Each row of a before or after table is a point. The points were changed in one or more steps. Then noise was added and the rows were shuffled. The steps act on columns, c1 being the first. What was done? A step turns or swaps two columns, mirrors them in a line or flattens them onto one, adds a multiple of one to another, or multiplies or shifts one. Angles are multiples of 10 degrees, from the lower column toward the higher: turns from -170 to 170, lines from 10 to 170 but not 90. Use the fewest steps. Two steps may share a column if one is a turn and the other turns, adds or multiplies; they go together, in the order done. Otherwise the lowest column goes first.

Before (8 x 3):
[[-0.4 -6.1  0.9]
 [-1.1 -2.2  2.4]
 [ 5.1  3.7  0.1]
 [-4.8  4.8  1.9]
 [ 0.4  2.6 -0.9]
 [ 1.7  1.1  1.1]
 [-5.8 -3.6  2.6]
 [ 1.3 -0.4 -1.2]]
After (8 x 3):
[[ 1.6 -0.1 -1.0]
 [ 1.5  1.2  1.5]
 [-1.7 -2.4  2.3]
 [ 5.3  3.7  0.9]
 [ 0.7  2.8 -0.5]
 [-6.2 -3.9  1.2]
 [-0.9 -6.1  0.7]
 [-4.7  5.1  1.2]]
Steps: turn c1 and c3 by 10 degrees

Before (10 x 6):
[[-3.0 -1.5 -1.5  0.4 -0.8 -1.7]
 [-8.6 -1.8 -1.0  0.6  1.3 -1.9]
 [ 2.5 -0.1  0.1  1.2 -0.2 -1.6]
 [-1.6  3.1  2.0  1.5  1.5  0.2]
 [-0.3 -1.6 -1.8 -1.4  2.1  3.6]
 [ 0.3  1.0 -1.1  0.0  0.4 -1.7]
 [ 2.6 -1.3  8.5  0.3  1.3  3.0]
 [-1.6 -0.3 -0.8  0.2 -6.8  0.4]
 [ 2.2  0.3  1.2 -6.0  0.8  3.8]
 [ 1.1 -0.4 -0.5 -0.4  0.6 -1.4]]
After (10 x 6):
[[ -0.5   0.9  -1.2   0.0   1.3  -1.6]
 [ -2.4  -1.0   8.4   0.5   3.3   3.2]
 [  0.8  -1.6  -2.0   1.1   5.2   3.6]
 [ -2.7   0.0   0.1  -0.3  -0.7  -1.7]
 [  1.5  -0.3  -0.6  -0.8 -17.0   0.3]
 [  7.7  -1.9  -0.8  -3.5   3.2  -1.9]
 [ -0.4   0.6   1.1   6.6   2.0   3.6]
 [  0.8   3.1   2.0  -1.8   3.5   0.2]
 [ -1.0  -0.2  -0.5   0.7   1.5  -1.4]
 [  2.6  -1.6  -1.5  -1.2  -2.0  -1.5]]
Steps: turn c1 and c4 by 160 degrees; multiply c5 by 2.5

Before (10 x 9):
[[-1.2 -1.0  2.5  3.3 -2.3 -1.0  6.6 -4.4 -2.5]
 [-1.5  3.5  0.6 -1.0  0.0  2.9  3.2  4.5  1.4]
 [ 0.1  2.8  3.5 -0.6 -5.6 -1.6 -4.4  4.8 -3.3]
 [ 2.0  0.8 -0.3  4.4  2.2  0.2 -3.0 -2.1  4.9]
 [-0.5 -4.1 -0.1 -1.9  2.8 -4.0 -2.6 -2.1 -2.3]
 [ 1.1 -3.3  1.9  0.5 -4.4  1.3  0.4 -1.9 -2.2]
 [-2.5  0.0  1.9 -1.6 -3.9  2.0 -4.6 -3.0  5.0]
 [-2.2 -0.5 -0.7  2.9  8.2  0.9  0.5 -2.2 -2.1]
 [-2.3 -3.2 -8.8 -0.3 -2.9 -1.0 -3.4  1.6 -1.6]
 [-3.9 -4.4  3.5  0.4  1.0 -0.9  0.3  0.1 -0.7]]
After (10 x 9):
[[-1.1  4.2 -3.6 -1.9 -2.3 -1.0  6.6 -1.7 -2.5]
 [ 1.8  2.2 -4.5  1.1  2.0  0.2 -3.1  0.4  5.1]
 [-2.1  2.1 -2.7  1.1  8.2  0.9  0.5 -1.0 -2.2]
 [-0.6  1.4  1.8 -0.2  2.9 -4.1 -2.6 -4.3 -2.2]
 [-1.5 -3.9  0.9 -0.8  0.0  2.9  3.1  4.3  1.2]
 [-0.1 -4.2 -0.2 -3.7 -5.6 -1.4 -4.3  3.5 -3.5]
 [-2.3 -2.1  1.8  8.6 -2.9 -1.0 -3.4 -2.9 -1.7]
 [-2.6  2.9  1.3 -2.2 -3.9  2.0 -4.6 -0.7  5.2]
 [ 1.0  1.3 -0.9 -1.8 -4.3  1.2  0.8 -3.8 -2.4]
 [-3.7 -0.8 -1.1 -3.3  1.1 -1.0  0.2 -4.1 -0.7]]
Steps: turn c2 and c8 by 80 degrees; mirror c3 and c4 in the line at 130 degrees
